Every row gives one point. Each copy is the shape, with its points in the same order, turned, moved and blurred by noise. Say if it was mirrored as well.

Shape (5 x 2)
0.026 -0.023
0.039 -0.037
-0.015 0.012
-0.028 -0.008
0.030 -0.002
Copy 1 (5 x 2)
-0.027 0.006
-0.044 0.000
0.025 0.020
0.024 -0.008
-0.022 0.026
Copy 1 is: mirrored
Copy 2 (5 x 2)
-0.035 -0.025
-0.054 -0.033
0.000 0.013
-0.012 0.032
-0.012 -0.035
Copy 2 is: only turned
Copy 3 (5 x 2)
0.040 -0.005
0.058 0.000
-0.013 -0.003
-0.011 0.018
0.032 -0.018
Copy 3 is: mirrored

Shape (7 x 3)
-0.013 0.000 0.056
0.005 0.008 0.002
0.007 0.022 0.006
-0.078 0.022 0.047
0.007 0.000 0.001
0.023 0.020 0.003
0.019 -0.007 -0.001
Copy 1 (7 x 3)
-0.059 0.001 0.028
-0.003 0.000 0.005
0.004 0.000 0.017
-0.065 -0.057 0.017
-0.007 0.017 0.001
0.010 0.015 0.018
-0.002 0.026 0.000
Copy 1 is: mirrored
Copy 2 (7 x 3)
-0.023 -0.045 0.015
-0.015 0.011 0.009
-0.031 0.015 0.010
-0.049 -0.061 -0.053
-0.007 0.004 0.012
-0.028 0.021 0.022
0.000 0.013 0.025
Copy 2 is: only turned
Copy 3 (7 x 3)
0.035 0.008 0.035
-0.006 -0.003 -0.002
-0.013 -0.010 0.009
0.008 0.064 0.065
-0.002 -0.003 -0.008
-0.014 -0.025 0.001
0.003 -0.012 -0.019
Copy 3 is: mirrored

Shape (9 x 4)
0.009 0.005 -0.031 0.037
0.005 -0.006 0.005 -0.055
-0.027 0.015 0.005 0.013
-0.008 -0.025 -0.031 -0.001
-0.005 0.011 0.005 0.032
-0.011 0.011 -0.039 0.034
-0.024 0.014 -0.048 0.038
0.002 0.010 0.035 -0.052
-0.008 -0.036 0.000 -0.029
Copy 1 (9 x 4)
-0.040 -0.006 0.004 -0.011
0.042 0.028 -0.026 -0.038
0.001 0.012 0.024 0.010
-0.018 0.039 -0.024 -0.017
-0.012 -0.009 0.013 0.014
-0.044 0.008 0.021 -0.012
-0.054 0.020 0.029 -0.008
0.068 0.012 -0.015 -0.022
0.018 0.042 -0.039 -0.004
Copy 1 is: mirrored
Copy 2 (9 x 4)
-0.020 0.021 0.012 0.034
0.022 -0.012 -0.033 -0.037
-0.026 -0.025 0.016 0.000
-0.008 -0.005 -0.028 0.026
-0.015 -0.009 0.029 0.016
-0.039 0.012 0.006 0.031
-0.058 0.009 0.003 0.034
0.027 -0.028 -0.007 -0.053
0.020 -0.028 -0.035 0.003
Copy 2 is: only turned

Shape (11 x 6)
-0.015 -0.001 0.005 -0.002 0.030 0.026
-0.010 -0.022 -0.042 0.031 0.024 0.002
0.018 0.045 -0.010 0.003 -0.018 0.027
0.004 -0.083 -0.001 0.007 0.003 -0.014
-0.017 0.044 -0.004 0.030 -0.012 -0.015
0.001 -0.020 0.017 0.000 -0.011 -0.039
0.020 0.035 0.013 0.013 0.035 0.037
-0.016 0.007 -0.006 -0.030 -0.029 -0.026
0.002 0.006 -0.007 0.013 0.012 0.029
0.023 -0.006 -0.034 -0.007 0.017 0.031
-0.014 0.000 -0.003 0.005 -0.010 -0.090
Copy 1 (11 x 6)
-0.001 0.003 0.028 -0.014 0.014 0.000
-0.026 0.011 0.027 0.046 0.032 -0.007
0.018 0.064 0.028 0.009 -0.016 -0.017
0.028 -0.046 -0.008 0.055 0.044 0.021
-0.013 0.023 0.029 0.017 -0.045 -0.033
0.018 -0.026 -0.015 0.025 -0.024 0.003
0.000 0.040 0.051 -0.017 -0.002 0.016
0.010 0.007 -0.032 0.010 -0.019 -0.030
0.007 0.026 0.039 0.003 0.019 -0.004
0.011 0.042 0.013 0.020 0.041 0.012
-0.023 -0.027 -0.035 0.049 -0.058 -0.007
Copy 1 is: mirrored
Copy 2 (11 x 6)
-0.006 -0.004 0.001 -0.028 0.015 -0.031
-0.026 -0.010 0.014 0.037 0.018 -0.030
0.044 -0.004 0.038 -0.022 0.005 0.010
-0.012 0.012 -0.041 0.049 -0.021 -0.044
-0.004 -0.037 0.013 -0.012 0.006 0.036
0.005 -0.005 -0.041 0.015 -0.005 0.011
0.030 -0.032 0.020 -0.033 0.031 -0.027
-0.002 0.028 -0.009 0.001 -0.006 0.037
0.013 -0.015 0.021 -0.008 0.009 -0.026
0.024 0.016 0.023 0.013 0.023 -0.038
-0.022 -0.015 -0.050 0.035 0.018 0.057
Copy 2 is: mirrored
Copy 3 (11 x 6)
-0.011 0.029 0.013 -0.011 0.007 -0.011
0.011 0.039 -0.035 0.018 0.023 -0.003
0.005 -0.021 -0.006 -0.017 -0.031 0.029
0.062 0.038 -0.002 0.009 0.041 -0.054
-0.005 -0.004 0.007 0.047 -0.026 0.025
0.032 -0.006 0.024 0.030 0.010 -0.033
-0.020 -0.008 0.018 -0.028 0.018 0.027
0.016 -0.019 0.004 0.022 -0.036 -0.036
-0.003 0.013 -0.005 -0.013 0.006 0.008
0.003 0.012 -0.031 -0.028 0.012 -0.007
0.020 -0.022 0.002 0.089 0.003 -0.047
Copy 3 is: mirrored

Shape (15 x 9)
0.010 -0.011 -0.019 -0.016 0.026 0.016 0.035 -0.032 -0.029
0.007 0.043 0.011 0.005 0.010 -0.009 -0.021 0.021 0.026
-0.004 0.012 -0.034 0.014 -0.016 -0.048 0.003 0.025 0.053
-0.028 0.019 0.002 0.001 0.032 0.005 -0.024 0.003 0.011
0.016 -0.016 -0.023 -0.030 -0.018 0.034 0.019 -0.029 0.005
0.025 0.007 -0.044 0.022 0.046 0.029 0.002 0.000 -0.005
-0.019 0.010 0.004 0.057 -0.015 -0.018 0.039 0.017 0.005
0.000 -0.054 -0.005 -0.048 0.010 -0.022 0.022 -0.042 -0.014
-0.019 -0.034 0.025 0.010 -0.048 -0.032 0.011 0.028 -0.023
-0.046 0.013 -0.001 -0.029 0.036 -0.001 -0.013 0.050 -0.001
-0.004 -0.024 0.063 -0.022 0.002 -0.010 0.016 -0.002 -0.010
-0.030 -0.032 -0.001 0.002 0.019 0.036 0.002 0.015 -0.006
0.001 -0.049 0.005 0.015 0.000 0.019 -0.002 0.021 0.050
0.015 0.033 0.015 -0.054 0.021 -0.016 -0.004 -0.014 -0.002
0.020 -0.047 0.012 0.011 -0.009 0.024 0.035 0.006 0.030
Copy 1 (15 x 9)
0.027 0.010 -0.027 0.003 -0.014 0.038 0.019 -0.023 0.020
0.005 -0.025 0.043 -0.030 0.017 -0.005 -0.010 0.012 -0.020
-0.045 -0.002 0.052 -0.010 0.033 0.039 0.014 0.026 -0.031
-0.001 -0.035 -0.001 -0.021 0.029 0.005 -0.022 -0.001 0.000
0.031 0.032 0.014 0.013 0.025 0.037 0.019 -0.027 0.030
0.037 -0.014 -0.005 0.000 -0.007 0.054 -0.020 0.031 0.011
-0.024 -0.018 0.008 0.043 0.004 -0.001 0.025 0.026 -0.036
-0.022 0.031 -0.020 -0.018 0.002 0.031 0.041 -0.041 0.052
-0.034 0.026 -0.006 0.007 0.030 -0.037 0.056 0.022 -0.002
0.004 -0.044 -0.020 -0.050 0.058 0.007 0.014 0.007 -0.014
-0.008 -0.013 0.001 -0.014 0.001 -0.037 0.049 -0.026 0.031
0.014 -0.025 -0.028 0.010 0.044 0.009 0.014 0.009 0.032
-0.012 -0.025 0.034 0.018 0.044 0.015 0.025 0.027 0.050
0.019 -0.001 0.020 -0.059 -0.001 0.005 0.008 -0.042 -0.001
0.006 -0.008 0.029 0.036 0.015 0.017 0.051 0.011 0.045
Copy 1 is: mirrored
Copy 2 (15 x 9)
0.025 -0.023 -0.026 -0.021 0.003 -0.016 -0.038 0.006 0.021
-0.007 0.024 0.017 0.009 0.014 0.016 0.037 -0.007 -0.005
-0.045 0.061 0.015 -0.002 0.009 -0.012 -0.010 -0.039 -0.010
-0.008 -0.004 0.031 0.006 0.011 -0.016 0.012 0.013 0.013
0.036 0.020 -0.024 -0.048 -0.004 -0.035 -0.017 0.004 0.013
-0.001 0.011 -0.023 0.002 0.027 0.010 -0.024 0.050 0.023
-0.046 0.007 0.002 -0.013 -0.037 0.035 -0.019 -0.020 0.020
0.041 -0.017 -0.007 -0.019 -0.020 -0.059 -0.058 -0.019 -0.013
-0.027 0.005 -0.014 -0.002 -0.084 -0.022 -0.003 -0.035 -0.010
-0.037 -0.026 0.005 0.008 0.019 -0.043 0.033 0.000 -0.004
0.021 -0.037 0.012 -0.015 -0.048 -0.012 0.000 -0.024 -0.037
-0.016 -0.021 -0.004 -0.028 -0.022 -0.036 -0.005 0.044 0.001
-0.025 0.030 0.014 -0.038 -0.029 -0.019 -0.011 0.033 -0.036
0.045 -0.010 0.000 0.002 0.022 -0.016 0.020 -0.032 -0.008
-0.005 0.016 -0.015 -0.057 -0.036 -0.003 -0.028 0.019 -0.032
Copy 2 is: mirrored
Copy 3 (15 x 9)
-0.025 0.003 0.016 -0.007 -0.013 0.012 -0.033 -0.039 -0.017
0.040 0.011 0.014 -0.003 -0.009 0.020 0.033 0.030 0.001
0.038 0.021 -0.041 -0.043 0.031 0.013 0.043 0.008 0.009
0.027 0.016 -0.003 0.009 -0.015 0.003 -0.014 0.037 -0.002
-0.045 -0.010 -0.004 0.009 0.016 0.033 -0.001 -0.022 0.004
0.009 0.006 -0.005 -0.015 -0.050 0.022 -0.017 -0.025 0.029
0.004 0.021 -0.033 -0.048 -0.029 -0.003 0.040 0.008 -0.046
-0.032 0.007 0.006 0.008 0.047 -0.028 -0.026 -0.040 -0.016
-0.032 -0.002 -0.002 -0.044 0.019 -0.051 0.040 0.025 -0.031
0.043 -0.028 0.001 -0.014 0.000 -0.010 -0.024 0.052 -0.010
-0.013 -0.005 0.025 0.022 0.010 -0.038 0.021 0.004 -0.047
-0.014 -0.024 -0.023 0.004 -0.023 -0.019 -0.017 0.017 -0.005
-0.004 -0.021 -0.050 0.020 -0.008 -0.024 0.038 0.002 0.011
0.024 0.008 0.053 0.014 0.031 0.023 -0.003 0.002 -0.012
-0.026 -0.023 -0.034 0.013 -0.012 -0.011 0.043 -0.029 -0.010
Copy 3 is: only turned
Copy 4 (15 x 9)
0.007 -0.025 -0.038 -0.003 -0.012 -0.013 -0.029 0.013 -0.028
-0.022 -0.004 0.041 0.008 0.038 0.023 0.017 0.021 -0.015
-0.030 0.003 0.017 0.036 0.012 -0.015 0.077 0.020 -0.019
-0.004 -0.004 0.017 0.009 0.024 0.033 0.006 -0.017 -0.035
0.003 0.003 -0.054 0.004 -0.020 0.020 -0.001 0.036 -0.007
0.027 -0.043 -0.011 0.046 0.028 0.004 -0.015 0.019 -0.020
-0.001 -0.002 0.052 0.027 -0.036 -0.029 0.016 0.001 -0.003
-0.014 -0.029 -0.060 -0.041 -0.032 -0.005 0.017 0.005 -0.046
-0.035 -0.016 0.018 -0.021 -0.050 -0.006 0.034 -0.020 0.027
-0.056 -0.019 0.013 0.020 0.019 0.040 0.000 -0.039 -0.034
-0.030 -0.026 0.019 -0.049 -0.040 0.026 0.002 0.011 -0.023
0.001 -0.028 -0.009 0.024 -0.028 0.043 -0.007 -0.022 -0.018
0.001 -0.031 0.008 0.030 -0.039 0.051 0.051 0.018 -0.018
-0.041 -0.008 -0.008 -0.034 0.036 0.013 -0.009 0.028 -0.035
0.000 -0.033 -0.006 0.020 -0.058 0.024 0.023 0.043 -0.010
Copy 4 is: only turned
